Each row is a point. The points of each table are mixes of a few directions, plus a little noise. Count the directions of each table, and those that both share. Where both have some left over, give the other angles between the two spaces (their principal angles), to ten degrees, smallest first.
In the rows, zero is written as 128.

First, 7 rows:
[[106 101]
 [175 188]
 [136 138]
 [137 142]
 [102  96]
 [134 136]
 [102  96]]
Second:
[[126 130]
 [131 126]
 [ 83 164]
 [172  94]]
Directions: first 1, second 1, shared 0; angles 90

First:
[[128 127 129 126]
 [121 119 139  91]
 [116 113 145  69]
 [148 153 100 227]
 [134 135 121 153]
 [123 121 135 103]]
Second:
[[142  96  91 128]
 [ 81  91 112 161]
 [133 137 104 108]
 [140 145 164 130]
 [ 86 166 129 116]
 [187 133 169 126]]
Directions: first 1, second 3, shared 0; angles 70

First, 10 rows:
[[135 114 129 139 115 117 153 138]
 [126 111 147 144 101 145 128 117]
 [150 101 127 155  99 133 150 123]
 [ 66 170 122 124 148 131 100 126]
 [130 129 130 118 135 111 140 143]
 [ 76 147 136 129 131 107 141 150]
 [147  94 139 150  94 116 170 141]
 [214 147  54 103 189 141  88 100]
 [149 139 164  68 159 169  53  96]
 [ 89 129 133 150 110 110 157 147]]
Second:
[[ 91 136  87 180 110 103 174 147]
 [102 148 143 107 145 133 103 126]
 [129 157 141  73 173 143  71 115]
 [150 128 117 121 137 130 124 124]
 [146 131 126 111 143 134 112 120]
 [171  75 114 187  73 116 194 136]
 [160  91 146 144  94 132 153 128]
 [ 76 159 154 101 148 133  94 129]]
Directions: first 4, second 3, shared 3

First:
[[134 129 103 123 136 100 116 126 124]
 [154 135  17 106 163   8  78 121 111]
 [112 124 195 141 107 202 159 133 138]
 [138 131  86 119 141  82 109 125 122]
 [116 125 180 138 111 185 152 132 136]
 [119 126 168 136 115 172 146 131 134]
 [138 131  87 120 141  83 109 126 122]
 [120 127 162 135 117 165 144 130 133]
 [128 128 127 128 129 127 128 128 128]
 [122 126 155 134 119 157 140 130 132]]
Second (8 x 9):
[[104 115 115  82 115 154 147 147 106]
 [141 171 152 142 136  90  90 138 154]
 [ 76  24  96 121 122 170 165  98  84]
 [114 116 131 162 148 125 101 141 135]
 [185 162 122 115 109  98 153  85 134]
 [130 157 177 133 117 126 118 124 148]
 [139 126 103 134 138 177 152 167 121]
 [138 151 129 135 137  84  95 125 142]]
Directions: first 1, second 5, shared 1

First, 9 rows:
[[124 170 138 130  90  82 104  91  98 185  56 139]
 [127 136 131 128 122 120 124 122 122 138 117 131]
 [129 113 125 127 140 143 136 139 137 107 151 123]
 [134  84 116 125 168 177 155 168 161  63 208 114]
 [132  87 117 125 166 174 152 165 160  69 200 116]
 [130 102 122 128 149 155 144 150 147  92 172 120]
 [125 158 136 130  99  95 111 100 105 170  75 135]
 [126 143 131 129 116 113 121 116 118 147 105 134]
 [126 163 136 130  98  90 107 100 103 175  69 138]]
Second (10 x 12):
[[142 135 125 115 147 115 122 100 137 135 104 131]
 [125 126 168 121 105 161 126 171 163 100 117 120]
 [113 140 123 131 196 109 129 141  79 104 167 115]
 [104 103 100 156  47 146 132 158 112 146 176 127]
 [163 134 137 131 108  95 113  88 105 158 103 129]
 [133 118 132 110 124 155 131 131 183 114 112 130]
 [111 134  94 166 196 111 182  94  83 151 135 170]
 [127 139 107 100 153 123 123  90 169 142  84 139]
 [128  90 113 151 129 160 160 153 130 103 192 131]
 [134 160 180  98  75 105  61 153 119 127  90  89]]
Directions: first 1, second 6, shared 1

First (11 x 14):
[[ 79 135 105 111  56 109 148 165 152 144 167 146 130 134]
 [ 96  99 119 109 127 161 200  95 185 104 120 117 187 107]
 [149 142 120 163 187 146 104 104  98 131 103 114 117 120]
 [110 145 143 138 107  85 111 168 128 128 155 156  97 123]
 [117 114 121  75  40 116 143 155 145 144 157 135 138 158]
 [211 108 185 105 156 119  81 116  91 116 102 119 107 153]
 [164 105 158 116 162 142 132  99 130 106 103 116 143 127]
 [ 96 159  90 152 104 116 111 157 112 157 150 138 105 130]
 [165 131 132 154 194 151 105  95  98 125  93 108 123 124]
 [150 133 119 151 177 153 114 100 105 131 101 109 128 125]
 [ 72 136 118 134  98 108 159 153 164 122 156 150 133 108]]
Second, 9 rows:
[[ 64 160  85  91 101 149 110 146  92 144 130 146  50 168]
 [153 117 147 146 128 108 132 131 144 124 137 125 159 110]
 [145 120 139 138 134 122 133 123 138 124 128 123 149 117]
 [116 139 123 129 102 109 119 153 125 139 147 140 113 132]
 [ 81 152  97 103 103 139 113 146 102 143 135 144  70 157]
 [ 67 161  91 100  84 127 106 164  98 149 146 153  55 162]
 [161 108 148 141 159 135 141 101 143 114 113 113 168 110]
 [185  92 162 150 185 145 153  80 153 102  98  98 198  97]
 [179 102 161 155 156 118 144 106 156 112 121 111 191  97]]
Directions: first 4, second 2, shared 1; angles 60

First, 9 rows:
[[134  98  69  92  26 110 164  96 140 136 117 148  55 181 139 151 116 162
  128 133]
 [ 95 113 146 131 171 145  66 149 141  95 118 149 176 112 136 123 152 101
  122 146]
 [170 180 167 161 185 123 172 136 102 162 153  77 145  94 104 108 109 127
  138 100]
 [129 146 162 149 183 137 114 143 121 126 135 115 165  98 120 114 134 110
  129 124]
 [110  96  91 103  72 125 119 115 142 116 115 156 100 158 142 143 133 138
  123 141]
 [123 141 163 147 188 141 102 148 123 118 133 119 171  96 122 115 139 107
  127 127]
 [140 114  87 105  53 113 169 102 131 144 124 134  72 167 133 143 112 158
  130 125]
 [169 153 122 131 107 114 190 113 111 166 141  97  91 136 115 127 102 152
  137 104]
 [ 88 108 142 132 167 149  56 149 143  89 117 154 178 112 138 125 156  99
  118 150]]
Second, 9 rows:
[[ 95 196 148 114 204 156 166 136 117 131 160  86 148  60 162 145 153 153
  148 134]
 [116 172 121 115 131 134 166 125 125 139 154  82 105  94 115 119 122 130
  118 144]
 [ 85 202 103 129 187 139 149 128 129 152 149 110 134  92 133  83 111 139
   92 135]
 [182  66 115 147  68  92 129 116 137 145 112 147  90 174 104 128 117 106
  126 106]
 [117  96 116 108  75 133 108 119 132 105 106 161 121 165 143 154 129 147
  141 138]
 [156  95 111  58  81 140 108 149 134 105 111 125 125 175  90 128 132 116
   94 158]
 [130 152 141 124 213 139 135 146 125 140 139 122 158 101 157 132 154 137
  136 115]
 [150  63 162 184  60 107  75 122 127 102 101 156 138 158  95 129 110  87
  146 122]
 [125 110 133 176 133 112 115 113 129 138 117 163 134 134 153 131 124 130
  151 102]]
Directions: first 2, second 6, shared 1; angles 30

First, 11 rows:
[[130 138 115 112 134 151 103  92 144 105 127 162 151 130  93 140 144 114
  135 113 122 118 134 109]
 [135 145 104 109 137 147  97  86 149  96 127 167 149 131  86 136 144 105
  138 108 133 115 137 111]
 [104 121 136 142 125 114 101 137 123 108 113 127 138 118 128 140 138 156
  138 147 120 121 144 129]
 [ 75 115 138 153 124 101  68 139 120  82  96 133 152 106 121 154 154 186
  151 166 114 115 164 129]
 [143 115 159 104 117 177 161 110 131 169 146 141 135 145 133 134 129 112
  109 112  93 136 109 105]
 [149 145 108  94 135 171 113  71 153 111 137 178 154 140  82 136 142  89
  130  94 122 118 125  99]
 [132 139 111 125 135 126 118 118 134 115 127 136 130 127 117 125 129 118
  133 122 140 125 131 128]
 [ 83 134 103 158 136  79  52 133 128  55  90 134 145 102 106 145 149 170
  160 157 145 107 171 140]
 [148 142 107 129 136 112 144 135 128 133 135 114 106 130 134 108 111 106
  126 117 156 132 119 142]
 [160 120 146 140 123 103 216 191 102 204 154  58  70 137 197  89  81 118
   98 130 147 157  91 164]
 [150  99 181 141 109 123 231 200  95 231 157  54  76 140 214  99  84 134
   88 139 115 165  85 153]]
Second:
[[137 117 107 128 145 135 120 115 127 138 141 111 133 120 134 132 123 144
  131 134 126 109 115 122]
 [102 165 189 128  80 110 156 165 133 100  89 178 114 150 110 116 142  82
  120 107 135 185 165 146]
 [146 103  87 127 159 141 110 103 124 147 155  95 137 113 140 136 119 159
  132 140 124  90 103 116]
 [ 82 189 232 128  47  95 174 190 136  79  60 213 103 166  98 106 152  49
  115  94 138 225 191 159]
 [135 119 113 128 141 134 121 117 126 136 139 114 132 121 133 132 124 140
  130 134 126 113 118 123]
 [145 105  88 128 159 141 110 105 124 147 154  95 137 114 139 137 119 158
  133 141 124  92 104 116]
 [123 134 139 128 120 125 133 135 129 123 121 137 126 132 125 126 130 119
  127 124 129 138 135 130]
 [165  78  45 127 192 154  91  78 121 167 183  60 147  97 152 146 109 191
  138 155 118  51  78 103]
 [118 143 152 127 110 122 139 142 130 117 112 148 123 137 120 123 134 110
  124 120 131 150 142 134]]
Directions: first 3, second 1, shared 0; angles 90

First (9 x 32):
[[ 81 138 128 101 163 110 181 152 112 142  62 124 108  64  70 109 139  86
   98 117 170  63  80 151 103 149 100 134 133 141 127  83]
 [124 171 168 156  87 142 164  99 113 148 156 181 115 194 121 116 120  93
   87 174 168 132 132 154 131 136  99 154 109  85 146 109]
 [118  86  84 104 176 114 104 158 135 124 108  87 134  70 145 121 143 157
  163  87  94 116 120 103 133 126 142  86 145 156 125 150]
 [150 144 164 169  64 123 143 111 111 105 183 148 151 189 166 137 126 128
  145 162 113 197 168 183 126 142 151 176 155  96 117 158]
 [138 116 108 114 151 143  92 124 149 138 123 120 121 124 126 133 121 146
  126 113 121 112 124  78 142 106 124  96 103 143 136 126]
 [106 127 125 127 138 118 151 138 115 138 124 133 123 118 129 109 139 117
  125 128 136 115 117 143 127 141 116 120 137 118 137 128]
 [178 142 147 132  94 153  84  98 158 105 137 127 136 162 114 174  98 143
  124 138 122 155 150 100 128  99 152 159 101 147 110 117]
 [119 117 100  85 182 135 105 140 153 139  67 102 109  67  78 136 121 130
  112  94 141  66  92  72 123 108 116  98  99 171 127  92]
 [137 111 129 162  98 113 129 131 108 113 192 130 155 166 202 116 144 152
  172 139  86 197 168 167 141 145 153 129 170  96 128 189]]
Second:
[[158 156 164 105 124 101 144 150 142 105  80 105 116  99  85 163 115  90
  123 123 152 128 122 141  85 122 186 209 134 146  84  99]
 [ 55 109  97 147 124 170 145  91  98 145 138 161 145 127 110  90 139 153
   98 141 130  85 103 146 159 153  14  48 117 132 175 108]
 [185 141 152 120 122 105 108 146 151 112 129 108 121 138 144 159 116 118
  150 122 122 167 151 113 110 107 207 184 133 126  95 144]
 [ 43 101  84 140 152 154 154 112  92 163 137 157 134 115 129  68 153 146
  105 130 130  75  97 140 164 158  19  29 125 119 185 122]
 [120 110 106 128 156 117 124 145 123 151 150 128 120 133 172  99 145 136
  145 117 115 129 131 110 146 129 130  88 134 105 149 160]
 [154 132 136 122 132 113 120 143 139 125 130 117 122 131 141 138 126 122
  142 122 124 146 138 118 121 119 168 150 132 123 115 141]
 [133 128 130 139 108 146 115 107 130 120 142 136 140 146 126 137 120 143
  125 138 120 139 137 128 136 125 115 124 121 133 130 126]
 [134 110 108 126 159 109 117 153 129 152 156 123 116 136 184 103 145 135
  154 115 111 141 138 103 145 124 151  96 136 100 143 171]
 [169 165 177 124  75 136 125 106 148  79  90 119 140 127  58 193  92 110
  109 144 146 144 135 152  89 116 161 223 119 168  76  79]]
Directions: first 4, second 3, shared 2; angles 60
